Rows are points. A path goes straight from each point to the next, and from the last back to the first. The post is the endless flat space through its rows: a point in 2 columns, a line in 3, a plane in 4, and so on, so that a path can go around it. Count how often the path circles the post. Going back the other way cancels.

Post, one row:
[[ 4 -4]]
Path:
[[-31  27]
 [-12 -12]
 [ 21 -54]
 [ 37 -18]
 [  6  25]
 [-26  33]
 [ -2 -29]
 [ 29 -95]
 [ 53 -28]
 [  1  69]
 [-12  39]
 [ 17  18]
 [ 29 -32]
 [  0 -39]
 [-44   5]
 [-17  75]
 [ 15  26]]
Times around: 1

Post, 7 rows:
[[ 53  22  21  -1   6 -22  -3   4]
 [ 53  12 -16 -45  16  -4  15  -4]
 [-30 -39 -50 -16 -11  -5 -24  -3]
 [-65  -2 -17   6  43  14 -42  22]
 [ 31 -10   7  42  20  41  -2 -31]
 [ 47 -41  -3  10  36  16 -36 -22]
 [-94 -44 -43 -17  25 -34 -15 -10]]
Path (25 x 8):
[[ 13   2  -1 -17 -10 -53   6 -29]
 [ -3 -30  21  10  32  43 -37 -11]
 [ 20 -88  -7   9  14   3 -23 -22]
 [-42   4  -4   2  47 -68  14  16]
 [-14 -61 -46  76 -44  25  19 -75]
 [ -1  58  20  -7  41 -38  28 -36]
 [-92  -7  19 -27  -6 -57 -41   9]
 [-30 -29   3 -16  31  -8   6  -7]
 [ -7  -2 -13  -1  53 -12 -20  54]
 [ 26 -29 -46  32  37  51   0 -15]
 [  2 -31  -3 -14  84 -45 -42 -14]
 [ 54  56 -36  32 -37  16  -9  -9]
 [ 30  37  38  -5  16   4 -51 -10]
 [-63  16 -12 -48 -19  -8  -8  48]
 [-14   6   7 -20  20   3  20  24]
 [  0 -72 -15 -16  32 -78 -40  -7]
 [ 25  18   0   2  84  -8 -58   1]
 [ -2  39 -19 -56  28   0  34 -54]
 [ 15 -47   5 -14  40  -5 -59  -8]
 [ 49   1  88  78  68  78 -52  57]
 [ 12 -58   4  65   3   6 -26  19]
 [ 29 -30 -12   2  13  23   1 -14]
 [ 59 -10 -27  41 -15  46   2 -16]
 [ -4 -20 -22  47  -1 -17  17 -61]
 [-33  -1  12  15  15 -13 -95  17]]
Times around: 4

Post, 13 rows:
[[ -5  -9  17 -39  25 -23  68   5   3  -8   9 -22 -29   1]
 [ -3 -72  15  -1 -44  12  -5   7 -11  42   0  68  23 -42]
 [-38 -35 -11  -2 -36  14   6 -26   1  -9 -16   5 -22  28]
 [ -8   8 -64   6 -11 -34  28  61  89 -45  45  30  73  33]
 [-23   5  27  -4  20 -59  53  10 -29 -31 -47 -33   2   5]
 [ -6  11 -20  -3  12   0  39  30 -45 -23 -48   3  20 -32]
 [ -4  -7  18  56 -32 -49   3   0  -5 -31  60   4 -10   3]
 [  7 -10  23 -11 -25 -20 -31  -5  74 -19  -5  20 -28  45]
 [-17 -16  26 -43 -45  18   3  23 -52  21  41  36  38 -40]
 [ -1 -16 -16  37   3 -56  -9  28  28 -20  -4  -2 -27  60]
 [-44  -9   9  -4 -39  -1 -31  -9   8  33 -21  23 -34 -10]
 [-23 -13  47 -30   5   4  -4 -11   2  29  31  45  12   0]
 [ 48 -25 -25  12   8 -52  11   4  38  20 -42  -6  40  19]]
Path, 22 rows:
[[ 17 -23  -7  -7 -20  -9   7  -8  33  -3  15  29  -2 -14]
 [  3 -27  -4 -25  -9 -35  14  15   0  11  13   0  40 -10]
 [-45  -5  30 -36  -2  -3  12  40  -7   6  56  21  19  -3]
 [  9 -38   5  18  15  24 -27  43  42   5   4  70 -27  55]
 [ -9   6   7   5 -14 -21   8  48  66  26 -16  54  22 -33]
 [-32 -14 -31  20 -12 -23   3 -53  81  52 -29 -31  34  91]
 [ 46   4  20 -61 -54   0  35  43  66 -11  28  36 -18 -29]
 [ 12  26  40 -25 -53 -42 -41   4 -13   1  -1  36  12 -21]
 [ 19 -30 -22  19 -11 -25   6   5  42  16 -42  24  -8  19]
 [ -4 -22 -10 -14 -17   1  17  45  64 -36   4  24 -18  53]
 [-36 -13  -6  -2   6  30  -1 -13  60  33  24  36  -4   9]
 [-50 -27  23   4   2 -24   1  -6  63 -62  42  27  -5  18]
 [-88 -12 -10  20 -50 -22  -9   6   7 -32   6 -36  11  55]
 [ 32 -19  32 -29 -45 -27 -20  95  39 -13  -3  41  35  25]
 [ 23  84  -7  12  10 -35 -10  34  16 -29  52 -14 -40  11]
 [-65  -6 -34 -17 -29   3  55  62  63 -21  16  31 -43  28]
 [ 28  -2  21 -41 -27  11 -12  52  50 -39   1  22  -1  11]
 [ 27 -70   0 -44 -29  56  -9  -5  -6   4  27  26  28  -1]
 [-29  -5 -58  -4   8 -23  12  19  26  -8  -8  11  40  36]
 [ 21  15 -55  40  13 -84  22  68  59 -39 -10   4  22  38]
 [-48 -14   4 -37  -9   5  78  15  46  17  -8  39 -11   1]
 [ -2 -46  35 -41  -8 -38  17  43 -59  19  -8  43  70  19]]
Times around: 0

Post:
[[ -3  20 -18   1  19  45  13  23  -7  18  14 -22   6   2   0  28  13 -25]
 [-12 -13  10   0 -28  -5  -1  -5  -3 -25 -17   8 -34  -2  -2  -3  32  26]
 [-21  26   0  12 -31  41 -13 -27 -30 -31   4  14   5  32   4  41   3  -8]
 [  7  -7  11   0   4  17   8  11  -4 -19  19  22   4  45  -6 -32   3 -16]
 [ -1  12 -27  -7 -11  -2  -1  -8   5 -19  17 -23  27 -21   7 -14  30   6]
 [-15  -1  -4   3  33   1  30   3   3  47  29  -1  26  34   5  23  24  34]
 [-27   5 -36  -7 -41   4 -28  -4  25 -24   6  -1 -31  -6  24 -10 -17   1]
 [ -4  21 -13 -16 -13  -4   1 -31   3  20  22 -18 -26 -31  32  23  -2  13]
 [ -6 -15  -3  21 -13  -8 -22   2 -15  -1   1  12 -19 -12   1 -42  -3  13]
 [-53  23  -6 -31   2   4  30  -7  19  20  -9  -9  23   7 -11  35   5   3]
 [ 18   9 -27  -2 -20 -23 -15  -4 -22 -18 -45  25  21 -15  55  18  10  -3]
 [-26 -21  -2  16  -4 -19  -8  12 -10 -45 -16 -14 -40 -12 -15   0  32   1]
 [  0  -1 -42  13   1  13  -4 -13 -15  -3 -17  12 -10   4 -33  23 -22 -22]
 [  7   7   8   8 -25  13 -23  32  25 -11  31  27  -3  -1  -4  -5 -15 -24]
 [ -8  24  39  13 -35  -8  -3   8   6  12 -13 -12   9  26  22  27  31   1]
 [ -8 -23   3 -28 -24   7 -14  28  -9  -5  14  10  10   2  25  -2  15 -21]
 [-19 -35 -15  37 -20  -6  12 -20   7 -15 -23  29 -10  -6  -5  12   5  -8]]
Path (27 x 18):
[[  4  -5  14   8 -17  22   3  12  33 -13 -12  -1  -1 -12  37  21  29  -2]
 [ 16 -22  -3   1 -12 -15   4   4  20  16 -12  15 -25   2  40   6  54   3]
 [-38  10  -7  17  -7  29  -4 -11 -44  15   6   1  -4 -14   7  20  -4 -24]
 [-13   1  -8 -23  -9 -14   4  13 -12 -13  27 -18  37   0   4  26  39  12]
 [  9 -14  -9  28 -45  24  -3 -23 -31 -53  15  14 -32 -18 -10   8   3 -18]
 [ -5  26 -14  21  -7  19  -6 -13 -37  14  19 -14  33  21   3  27   1   6]
 [  1 -18   7 -32  -2  -8  -7  -4  15 -32   1  27 -42 -37  26   9  18  58]
 [  4  -5  13  24   9  -2  -3 -18 -11 -49 -61  17 -31  19  15   0  26 -37]
 [ -9   0 -18   3 -35 -19 -24 -21 -28  -5 -11   3 -23   0  54  -1  27  13]
 [-32 -18  20  15 -23 -16  28   3  -8  -2 -17  21 -11   1  21  -1  25  16]
 [-32  24 -10  24  10  18  31  31  32   9  -9 -47   4 -54   7   9  -3 -16]
 [ -2  -9 -14 -11  -9  22   1   0  -9  14 -25 -15 -33   4  22  28  19  -2]
 [  6 -18   8  -6  35 -42   0  18   5  10 -14  14  37  11 -15   6  24  35]
 [  1  30  -5 -13   3   9  -5 -51 -31   6 -31  20 -44  50  21  27   8  46]
 [-11  40 -49 -17   4  38  51 -23  15   7   1   0  43  52  14  60  16 -19]
 [ 17  15   0 -32 -45   1 -11 -19 -26   7  13  45  13  38 -12  -4 -39  21]
 [ 30 -39 -21  18 -28   9 -18 -11 -10 -50  21  44 -12 -95  -7 -17  11   7]
 [-32 -22  12  39 -19  13 -28 -10 -14 -25 -17  -4  20  11  48   1  43 -10]
 [ 29  -8 -22  19 -23  20 -33  25  13 -15  54  31  12 -29   1  -3  30 -21]
 [ 37 -48  19  62 -27  18   1 -44 -41 -33 -15  51  22  43  15 -35  37 -14]
 [-44  39 -17  -7  10   9  14 -18   6 -27 -36 -15  -1 -11  -7  25  51   2]
 [ 32 -24   8  -5 -31  32  25 -12   5  28  34  39 -18  -5  50  16  18  -2]
 [-27   5 -21 -31   8  23  26  18   6 -14  37 -26  30  41 -14  -3  28  14]
 [ -1 -50  28  11 -32  -4  -4 -10 -11 -64   7  22  -8  24  18 -22  21  23]
 [-32  71 -42  20  62  12  -4  23 -18   4 -24 -26  37  22   8  15  25  46]
 [ -5 -38  15   2  -5  -2 -11   1 -34 -30 -21 -10 -41 -22  63  32  45 -17]
 [ -2 -13  16   0   2  27  -4 -24 -19  -6   8 -14 -16   5  -9  22  34  -8]]
Times around: 4

Post (17 x 18):
[[ -7   9 -36  -8   3  -1 -54   3 -24  -9  -7 -36   7  14 -18 -23  11  -6]
 [ 25   4 -12 -57   4   1 -30 -27 -53  16  17 -17  30  -8  45 -22 -23 -15]
 [-66  72 -50   1   5  46 -74 -17 -14  29  18  18 -34 -18 -18  14 -80 -14]
 [-29  29 -11  37 -41 -14 -38  53  39  -8 -29 -13 -31   0  24 -15   9 -34]
 [ -2 -34  18   0   7 -28 -47  44 -53   7  30  31 -20  -2  25 -12  13   0]
 [ 29 -34  11  87  -3  25   5  51 -67 -25  17  31 -16  38   8  27  14  31]
 [-21  24   0  53 -21  -7  28  12 -21  34 -13 -37   0   7  42  43  34 -16]
 [ 28  11   3  32  18  45   1  13  23  -3   9 -19 -11  17 -24   8  43  28]
 [ 22  16 -22  23 -62 -18 -13 -19  15  51  -1   0  55 -37   0  -4 -24 -34]
 [ 11  52 -14  74 -21  -5   4   9 -67  13  28  -6  -7 -24 -19  -1 -44  11]
 [-13  36 -24  -6  -5  -9 -19 -23 -16   0  50 -41 -26  -9  25  42  13 -43]
 [-14  23 -55  50 -21  35  -2 -25   8  35  21 -11  22 -47  -4 -21   0 -23]
 [  2  20 -29 -38 -37 -54  13  38 -23   0  27  12  41 -12  25  -8  36 -11]
 [-26  10 -14   8  25 -13 -29  10 -36 -11  49   7  24  -2  14 -21 -28  -4]
 [ 38 -19 -15  25 -14 -27  32   8  14 -12  13  -5  -2  -9   3  20  14  35]
 [ -4  -9   8  25  11  -4  11 -48 -60 -24  35   7 -14  50  49  -2  53  13]
 [ 35  -2 -27  18 -30 -36   5  55  -7  10  21  -2  36  55  34 -58  21  43]]
Path:
[[ 13 -25  11 -40  45  36  27 -19 -42  10  35  35 -21   8 -21  17  79   2]
 [-11  30  14 -18  -7 -11  15   9 -17  22  30  71  -5  20   2  17  70  23]
 [  2  31 -78  21  16  17 -10   1 -51  -4  14  -8 -32 -13   9  13  31  61]
 [ 22   5  10   9 -78  -3 -26   3 -17  17  43   4  63  38  82 -13  29 -19]
 [  1  51   1  -5 -33  30 -13  77  18  -3  39 -47  60 -10  -8  -6  27 -58]
 [ 15  -2   6 -46   8 -29  31  41 -12  -4  16 -22  -1   2  21  -1  27  15]
 [ 38  48 -52  56 -32 -18  -2 -29 -70 -23  33   7  14  42  -4 -72 -44   7]
 [ 48  80 -14  37 -13 -14 -32 -63 -77  39  16 -25   0  14  -2  -1 -11  -2]
 [ 19  20 -41  44   4 -18   3  55 -70  -3  49  33  -4 -21 -32   7  76  -7]
 [ 30  -6  48 -11  19  25  -6  23 -18  52   7 -22  25 -32  42   3   0 -48]
 [-23  44 -34  46 -46 -22 -13  12  20  17  42   7 -44 -10  14 -33 -12 -10]
 [ -9   7  21  67 -25 -20   0  57 -50  55  19  29  51   1 -11 -74  14  -5]
 [  4 -19  14   5  24  15 -18  50 -14  15 -20  44 -42  42   7 -13  53  32]
 [ 12  26 -47 -15  34   2 -38  51  58  33  26 -12 -17  27  -1  37   2   7]
 [-11  10  -7  50  -8  29 -61 -59 -27 -56 -37   8 -36  23  25  -4   2  14]
 [  6  26 -24  42 -16  45 -58   2 -31   1  10 -25 -33  43   4   3 -38  30]
 [ -5  23  11  20 -45  -9  35 -47  -9 -38  46  35  29  12  39 -38  -6   5]
 [ 45  14  56  54  -7  -8 -12 -34 -73  31 -14 -64   3  34   6  39 -38 -25]
 [-45  70   5  42  -6 -30  -5  -7 -59  16 -50  -6  -4  -1  17  39 -48 -31]
 [  5  42 -25 -49  16  20 -59   1 -13  24   8 -28  -3  39  10   8   4   5]
 [ -8  28 -26  78  -2 -13 -53 -43 -40   4  18 -33 -23   7 -10  -1 -35  47]
 [-22  -2 -41  43 -19  -4 -23  48  65  50  56 -39   3  24  13  13  34   7]
 [-32 -17 -15  23  -8  75  30 -16 -27  40  26  65  42  13   9   8 -43  35]
 [-41  17  -4  13  -3  -2 -14  32  14 -22  13  24   7 -12 -13 -16  16  -8]
 [ -1  25  55  18   1  43 -23  19   0  55  14 -54  -6 -34  53   8 -35 -23]
 [-26  54 -30  31  26  62 -66  38 -27  16   1 -35 -26 -47 -21  36 -38  13]
 [ 25 -14 -12  76   2  38 -21 -95 -61  11   7  56 -69 -26  22  -3  39 -10]
 [ -4  66 -22  50  33  90  -3  42  -8  64  35 -42 -59 -13  -4   6  29 -16]
 [-28 -20 -78  27 -46  18  10   4  21   5  40  13 -15   4  26  12  -8 -43]
 [-16   2  29  18   1   5  36  33 -54 -27 -27 -37 -16  -3  12 -20  21   4]]
Times around: 2
